Each row of a before or after table is a point. The points were changed in one or more steps. Then noise was added and the rows were shuffled. The steps act on columns, c1 being the first. What was done? A step turns or swaps two columns, mirrors them in a line or flattens them onto one, adds a multiple of one to another, or multiplies or shifts one. Angles are multiples of 10 degrees, from the lower column toward the higher: turns from -170 to 170, lines from 10 to 170 but not 90. Use the fewest steps. Two steps may share a column if one is a turn and the other turns, adds or multiplies; they go together, in the order done. Otherwise the lowest column goes first.
In the rows, zero is written as 128.

Before (14 x 3):
[[104 147  71]
 [ 93 186  86]
 [ 69 120 135]
 [129 125 161]
 [143 185 168]
 [153  86 129]
 [134 183 122]
 [148 104 105]
 [ 99  88  74]
 [109  97  84]
 [160  88  97]
 [139  99  86]
 [142 148  72]
 [117 179 132]]
After:
[[123 128 134]
 [ 74 127  98]
 [167 128 144]
 [ 87 128 139]
 [161 128 129]
 [ 98 129 159]
 [ 72 127 143]
 [ 86 128  92]
 [106 127 149]
 [129 126 151]
 [136 127  68]
 [ 85 127 108]
 [ 72 128 104]
 [132 127 117]]
Steps: swap c1 and c3; multiply c2 by 0

Before, 10 rows:
[[123  77 128 208 224 171 150 111]
 [101 125 100 141 142 125 154 170]
 [115 104 119 114 104 155 162 129]
 [135 150 109  94 146 121 152 102]
 [147 121 104 131 167 131 114 139]
 [ 76 129 126 157 158 144 129 127]
 [131  54 106 127 162 150  86 180]
 [101 163  48 139 140 161 111 130]
 [125 176 121  70 173 150 183 104]
 [119 131 154 165 126 184 162 133]]
After, 10 rows:
[[137 122 153 112  84 132 129 128]
 [111 109 138 136 149  97 128 130]
 [ 69 188 136 120  82 118 135 128]
 [ 96 152 146 113 110 142 134 128]
 [207  84 126 149  22 101 119 128]
 [128  50 147 126  91 112 117 125]
 [146 125 127 187  93 116 128 131]
 [136 157 205 156 106  98 132 129]
 [137 125 158 156 115 136 132 126]
 [166 135 102 141 120  69 130 128]]
Steps: turn c1 and c4 by -80 degrees; flatten c2 and c7 onto the line at 10 degrees; multiply c3 by -1; turn c5 and c6 by 170 degrees; multiply c8 by 0

Before, 10 rows:
[[120 151 123 124 101  90 150 176 157 109 143 133]
 [119 132 111 140 134  84 160 117 102 107 110  95]
 [116 135 103 101 101 218 129  96  79 111 110 152]
 [133  90  84 141  82 100 157 126 103 117 139 113]
 [103 116 112 128 150 109 195 114 160  91 130 143]
 [ 88  86 126  83 142 172 124 106  57 124 119 177]
 [108 166 104 166 128  86 158 123 152 112 136 178]
 [ 94 109 110  82  84 184  95  76 122 142  97 136]
 [108 142  91 131 124  81 145 158 159  66 103 173]
 [164 153  81  97 112 100 148 102 157 129 125 135]]
After:
[[ 77  88  71 130 124 122 133 157 113  67 139 120]
 [120  82 101  97 112  84 145 102 120 128 127  89]
 [107 177 119 143  81 109 162 126 120 118 136  83]
 [ 86 151 147 142 133 114 172 117 151 106 130  96]
 [146 225  85  84 142 184 110 106 158 124 123 153]
 [ 98 101 106 130 150 141 190 115  94  94 143 121]
 [ 82  80  74 165 128 124 146 125 137 115 135 133]
 [ 90  82 120 123 102 115 150 175 121 113 139 126]
 [200 172  94  99 102 183 123  96 176 110 127 117]
 [161 146 111  81  82 186  92  77 117 137 112 117]]
Steps: turn c1 and c6 by -60 degrees; multiply c9 by 1.3; turn c2 and c9 by 130 degrees; add -0.3 times c12 to c7; turn c3 and c12 by 60 degrees; multiply c11 by 0.4; turn c10 and c11 by -20 degrees

Before:
[[132 146 133 105 158  89 116 115 141 134 147 146  81 146  68 144 119  86
  154 103]
 [105 111 176 142 161 167 112 108 113  82 125  69 101 145 112  89 172 171
  152  95]
 [113 138 114 127 101 140 160 117 194 110  81 163  84 135 151 124  87 153
  159 105]
 [ 95 113 116 143 114 150 169 165 128  96 128 128  74  95 156  70 115 141
   75 112]
 [135 108  96  93 176 148 161 130 182 111  95  93 148 179 161 117  85 169
  142  48]
 [131 113 105 164 168 107 142 100 193  87 153 104 158 148  97 136 111  61
  157 115]
 [ 93 103  92 146  76 176 154 131 139 163 147 136 119  91 126 153 115 129
  136  90]
 [ 99 139 129 120 148 182 229 154 142 142 170  83 125 142 112 131 153  88
  121 130]
 [105 128 130 168 140 125 207 126 129 137 123 106 151 142 121  77 118  84
  131 146]
 [177 132 156 139 121 100 126 140 158 149 158  94 118 124  90  94 117 115
  128  91]
 [180 138 144 102 143 136 146 186 107 147 155 100 132 194  76  99 157 153
  141  92]]
After (11 x 20):
[[108 131 131 167 148 110 174 127 133 134 122 117  64 142 123  77 117 164
  152 136]
 [179 126 152 138 140 152 114 140 157 151 161  97 134 123  93  91 117 139
  131  86]
 [102 138 129 119 171 155 156 153 142 143 171 106  42 141 113 141 154 157
  154 172]
 [185 134 140 102 157 162 132 189 103 143 157 114 121 189  72  99 154 118
  104 117]
 [133 110 104 165 170 132 164 104 195  92 151 133 107 150  94 150 110 200
  127 110]
 [121 136 114 120  83 151  99 117 195 108  80 138  74 142 149 115  89 125
   82 123]
 [ 90 102  90 149  77 186 116 128 138 168 146 100 118  88 126 140 112 132
  122 156]
 [131 150 134  99 139 127  77 115 138 131 144 157 126 145  69 148 119 178
  122  85]
 [ 95 105 117 146 115 154  98 161 128  91 135 123  54  99 156  65 119  88
  170 144]
 [ 99 112 175 142 188 173 109 105 114  76 126 105 108 149 115  97 169 102
   83 147]
 [134 109  95  89 188 199 160 132 182 105  97 131  96 186 157 136  84 101
   94 105]]
Steps: add 0.3 times c5 to c16; turn c5 and c12 by 40 degrees; turn c6 and c20 by 60 degrees; add -0.5 times c10 to c7; turn c7 and c13 by -70 degrees; turn c18 and c19 by -150 degrees
